Each row of a before or after table is a point. The points were changed in one or more steps. Then noise was added and the rows were shuffled. The steps act on how far a point lies along the listed directions, d1 being the first. Write out the steps. A step turns or swaps two directions, mirrors them in a line or flattens them onto one, adds a multiple of one to another, or multiplies one. Angles are multiples of 10 degrees, from the lower direction toward the higher: turns from -170 to 170, lines from 10 to 170 but not 90. Use the fewest steps. Two steps may share a direction if one is a turn and the other turns, adds or multiplies; they go together, in the order done. Otherwise the lowest direction goes first.
In the rows, zero is written as 128.

Directions:
(1): [168 119  64]
(2): [ 72 162  89]
(3): [161 196 139]
Before (14 x 3):
[[213 158  81]
 [173  54 152]
 [161 162  18]
 [104 144  93]
 [120 127 100]
 [193 131  57]
 [146  77 111]
 [116 152 156]
 [204  70 143]
 [ 94 102 103]
 [157  87 157]
 [137 137 119]
 [137  32 136]
 [165 171 176]]
After, 14 rows:
[[121 168 118]
 [ 68  56 103]
 [135 129 133]
 [128  38 140]
 [ 88 140 100]
 [106  41 124]
 [118 147 120]
 [146 123 141]
 [115  72 128]
 [176 120 161]
 [187 109 163]
 [143 140 137]
 [100  92 114]
 [144 181 132]]
Steps: multiply d1 by 0; turn d2 and d3 by 50 degrees

Directions:
(1): [104 100 117 207]
(2): [ 64 153 183 125]
Before, 11 rows:
[[115 133 180  68]
 [105 105  86 174]
 [137 106  89 154]
 [106 217 196  54]
 [126 129 116 159]
 [191  75  84 161]
 [110  88 138 197]
 [167 105 115 104]
 [ 98 176 194  92]
 [149  98  99 204]
 [158  88  69 190]]
After (11 x 4):
[[113 131 121 163]
 [141 214 172  31]
 [171 101 112 116]
 [135  87  83 202]
 [121 177 186  72]
 [127 103 115 212]
 [ 87 111  99 175]
 [171  75  92 186]
 [133 135 167  59]
 [ 90  97 158 190]
 [123 109  88 162]]
Steps: turn d1 and d2 by 20 degrees

Directions:
(1): [ 66 176  88 159 173  98]
(2): [110 166  94 111  37 118]
(3): [137 105 152 213  96  81]
(4): [ 59  56 133  97 119 103]
(5): [109  97  84 174 118 207]
Before:
[[137  74 112 143 125 202]
 [138 192 123 158 172 131]
 [113 117 105 136 144 148]
 [119 158  73 188 140 132]
 [241  79 201 103 104 124]
 [152  60 162  77 140 212]
 [115 145 121 127 170 108]
 [ 99 158  88 135 162 156]
 [101 104 150 159 188 112]
 [208 146 187  81  66 160]
 [148  86 148 118  60 155]
 [148 122 128 168 177 163]
 [215  39 239  41 137 120]
 [116 184 101 166 143 130]]
After:
[[ 62  97 133 133 126  95]
 [ 97 139 119 116 158  98]
 [101  73 129 143 170 139]
 [220 120 207  88 118 166]
 [129  73 105 135 110 204]
 [178 114 149 129  67 164]
 [108 137 145 154 202 119]
 [107 116 102 132 136 148]
 [ 90 142  91 134 168 152]
 [121  57 152  58  91 203]
 [175  42 213  15  64 102]
 [213  48 203  92 104 111]
 [113 157 118 169 183 129]
 [113 137  81 189 171 131]]
Steps: turn d2 and d4 by -70 degrees

Directions:
(1): [146 161 156 123 213 127 203 108]
(2): [151  35 129  60 131 142 160 148]
(3): [ 60 122  74 132 184 186 114 162]
(4): [182 173  61  74 148  94 102 159]
(5): [ 65 124 173  88 158  53  94 143]
Before, 14 rows:
[[151 134  90 109 155 182 163 116]
 [102 105 123 109 129 142  90 154]
 [ 97 143 106 153 153 201 164 128]
 [127 165 119  92 152 106 108 150]
 [100  67 129 133 113 165 148 139]
 [122 140 212 190 146 158 174 104]
 [ 60 109 119  92 126 156 109 164]
 [ 80 249 157 160 235  89 113 142]
 [141 206 169 148 105  47  80 108]
 [109  99 190 148 107 107 168  90]
 [104 160 187 210  91  97  60  81]
 [107 132 167  77 120  43  85 143]
 [108 180  87 183 128 156  91 128]
 [165  89 190 157  81 155 189  73]]
After, 14 rows:
[[221 180 206 135 190 105 226  95]
 [139 128 158 140  85 121  96 122]
 [178 158 139 102 117 105 135 128]
 [124 130 177 131  50 118 124 114]
 [ 70 110 194 112 143 110 153 119]
 [215 161  93 144  75 151 135 118]
 [ 94 101 149  66 149 102 122 126]
 [191 220  85 160 169 156 148 116]
 [ 63  84  82 130 160 216 132 148]
 [134 192 120 224 176 186 126  86]
 [113  98  95 160 127 197 166 120]
 [100 182 171 156 165  87 125 109]
 [105 100 161 155 185 203 180 139]
 [ 84  82 144 148  88 138 117 133]]
Steps: turn d1 and d2 by 50 degrees; turn d3 and d4 by -30 degrees; turn d3 and d5 by 140 degrees

Directions:
(1): [192 108 185  89  84 196 115 161 109]
(2): [160 160 114  87 167 117 125 184 221]
(3): [ 66  74 141  59 144 167 146  81 166]
(4): [194  78 128 126 219 116 151 106  96]
Before:
[[160 105 138 134 126 126 116 126 101]
 [ 96  98 116 125 133 122 129  98 109]
 [130 116 125 152 131 126 136 113  91]
 [127  94 124 136 131 134 134  99 103]
 [ 60 176  87 156  73 115  98 144 127]
 [105 106 150 113 141 146 139 113 103]
 [155 126 133 139 134 138 121 144 104]
 [ 96 114  98 146 144  91 132 101 113]
 [156 110 134 137 139 127 134 111  87]
 [111  72 157  83 134 155 145  91 124]
 [145 131 118 135 114 139 104 132  91]
 [151 111 145 161 106 139 140 122  88]
 [127  99 147 134 138 124 136 107  93]
 [113 189 127  84  66 133 110 209 235]]
After (14 x 9):
[[120 141 108 145 107 128 103 126  95]
 [131 117 139 148 103 144 130 118  82]
 [117 170  62 114 215  44 147 166 249]
 [119  84 135 115 124 144 127 101  92]
 [ 88 114 152 116 118 150 134 114 103]
 [114 110 157 132  95 142 126 115  91]
 [160  82 139 120 139 136 129 115  85]
 [130 129 145 134  81 146 120 123  93]
 [124 129 136 140  84 129 107 132 112]
 [113 128 136 173  78 133 134 117  92]
 [ 73  95 151  90  94 154 136  94 135]
 [133 112  76 165 202  85 132 106  86]
 [125 145 128 145 105 135 114 148 116]
 [120  99 137 132  96 153 125 106  98]]
Steps: turn d1 and d4 by -110 degrees; multiply d2 by 1.3

Directions:
(1): [120 191 152  97  69 114 147 175 117 154  66 210]
(2): [123 134 117  76  77  32 176 106 157 154 182  91]
(3): [ 84 115  40 106  74 139 126  76  89  62  95 136]
(4): [103  44 118 110 147  89 122 192  40 157 140 146]
Before, 14 rows:
[[135 120 107 137 131 125 132  84 155 104 151  77]
 [130 149 139 133 114 114 128 135 115 143 128 165]
 [110 117 144 112 123 118 119 169 108 162 105 185]
 [156 129 149 143 175 142 102 130 176 153 137  87]
 [155 149 163 160 154 164  99 118 156 129 132 103]
 [ 99 179 107  75  45  78 162 110 129 117 130 166]
 [125  97  97 128 120  94 143 139  92 142 142 129]
 [104  81 132 128 151  99 134 127 107 132 182  84]
 [137 178 144 117 118 118 139 129 154 146 127 124]
 [134  50 128 147 188 150 122 141  99 143 155  80]
 [129 106  94 145 127 134 132  72 167  96 173  72]
 [139  46 138 126 181 123 133 173  73 143 163 116]
 [136 132 116 122 117 123 120 133 129 114 118 141]
 [127  81 119 141 154 109 124  87 121 144 187  82]]
After, 14 rows:
[[103  96 137 107 125 111 117 177  88 163 109 185]
 [112 200 131  78  48  77 167 124 143 135 127 176]
 [126  27 113 141 192 141 119 148  73 141 156  81]
 [152 158 146 161 145 172  98  92 165 109 128  92]
 [120  83 101 123 125  85 143 161  76 156 144 134]
 [124   5 120 117 182 110 131 188  31 145 165 123]
 [139 137 118 141 130 129 133  84 170 106 149  78]
 [148 134 126 142 159 149 101 109 177 133 129  85]
 [122  74 116 136 149 104 126  92 112 147 184  89]
 [138 126 108 148 124 140 134  69 188 101 170  73]
 [140 132 123 123 122 123 119 134 132 116 122 139]
 [ 95  70 128 121 150  91 134 139  88 137 179  95]
 [127 147 138 133 114 115 130 137 110 140 126 166]
 [135 192 138 115 107 124 141 116 163 135 117 124]]
Steps: add 0.3 times d2 to d1; multiply d3 by 0.4; multiply d4 by 1.6

Directions:
(1): [ 56  86  88 113 154 144 194  68  84 125  74 195 136 115]
(2): [192 155 133  51 142 179 162  45 124 163 116  68 129 148]
(3): [ 72  50 196 159 135 167 122 124 153 141  91  42 105 109]
Before (10 x 14):
[[102 139 120 149 115 107 114 172 112 102 131 163 133 120]
 [159 155 113 119 136 125 125 142 117 129 139 149 125 135]
 [149 150 132 184 104  92  72 187 148 107 163 137 126 126]
 [108 111 154 123 155 141 140 108 140 145 124 103 116 123]
 [112 106 138 112 146 164 144  95 126 140 113 106 120 117]
 [134 125 120 102 129 143 156 101 122 143 114 123 128 132]
 [106  93 137 161 130 119 111 171 129 119 148 126 123 123]
 [127 124 101 121 130 137 149 116 127 124 124 142 136 128]
 [117 103 150 131 122 151 156 108 127 134 111  94 126 118]
 [ 86  97 126 132 141 139 128 115 129 138 103 135 125 120]]
After (10 x 14):
[[119 135  98 137 117 113 158 132 106 113 129 180 143 122]
 [121 128  94 102 134 131 170  95 105 136 110 167 135 130]
 [ 89 101 161 139 124 149 122 139 125 122 106  90 121 117]
 [113 142 110 128 150 105 140 131 122 124 144 179 129 125]
 [159 134 147 118 137 149 123 128 132 145 127  92 115 134]
 [104 131  83 114 143 126 158 110 100 120 125 200 136 116]
 [192 143 208 188  93 127  30 202 197 131 176   7 105 131]
 [ 63  98  89 130 148 127 154 104 106 128  95 197 136 118]
 [116  94 146 164 126 119 100 178 138 120 153 109 121 125]
 [105 105  98 115 139 149 168  95 116 127 105 149 135 122]]
Steps: multiply d1 by 2.5; mirror d2 and d3 in the line at 150 degrees
